Each row is a point. A path goes straight from each point to the next, and from the last back to the first. The post is the endless flat space through its rows: a point in 2 columns, a line in 3, a plane in 4, and so on, so that a path can go around it. How many times does the path go around the post? Going back the other way cancels.
In the rows, 128 means zero.

Post:
[[117 115]]
Path, 32 rows:
[[120 139]
 [ 93 134]
 [ 74  74]
 [132  69]
 [143 106]
 [133 131]
 [140  90]
 [129  80]
 [153 107]
 [134 147]
 [110 183]
 [171 135]
 [157  81]
 [132  99]
 [130 131]
 [115 156]
 [ 71 147]
 [ 94  98]
 [ 71 133]
 [ 90 174]
 [132 148]
 [158 101]
 [132  55]
 [163  90]
 [140  69]
 [ 78  66]
 [ 99 117]
 [108 143]
 [151 150]
 [158  99]
 [132  96]
 [154 140]]
Times around: 0

Post (2 x 3):
[[145 110 104]
 [104 144 133]]
Path (30 x 3):
[[136 167 115]
 [121 117  80]
 [ 55 157 153]
 [138  93 124]
 [194  91 127]
 [141 176 142]
 [148 154 117]
 [125 138 139]
 [104 102 142]
 [ 84 127 129]
 [ 69 158 171]
 [124 149 152]
 [155 128 104]
 [136 170 119]
 [137 148 153]
 [176 152 118]
 [106 142 118]
 [130  82  54]
 [ 98 169  96]
 [131 141 127]
 [215  89 113]
 [133  91 117]
 [112  79 107]
 [151  97 120]
 [164 138 144]
 [135 150 115]
 [143  92  45]
 [ 82 113 126]
 [ 63 133 106]
 [ 66 196 123]]
Times around: 1

Post:
[[ 98 136 175 153  79 110]
 [129 114 101 105 124 145]
 [133 113 126 123 126 172]
 [185  84  33 129 162 157]
 [ 93 169 205 139  95 115]]
Path:
[[155 118 157 126 136 173]
 [128 118 165 142 126 139]
 [158  84  95 150 121 140]
 [116 105 173 138  80 185]
 [ 95 121 160 151  60 144]
 [134 125 172 137 111 200]
 [125 135  78 128 116 132]
 [ 92 141 148 145 123 152]
 [ 99 103 151 119  96  77]
 [117 137 192  96  99 150]
 [134  80 119 142  83 159]
 [178 103  69 178 104 113]
 [116  92  78 165  92 155]
 [111 151 149 119 141 157]
 [ 96 120 186 111 104 147]
 [124 118 200 134  95 144]
 [146 144 121 102  97 143]
 [150 130  88 149 130 124]
 [ 94 119 124 158 109 158]
 [123  80 133 146 115 161]
 [120  71 126 120  80 165]
 [146 127 110 101 131 159]
 [130 119  65 178 101 123]
 [164 101  42 152 157 123]
 [ 69 133 211 105  85 114]
 [122 156 192 106 109  97]]
Times around: 4
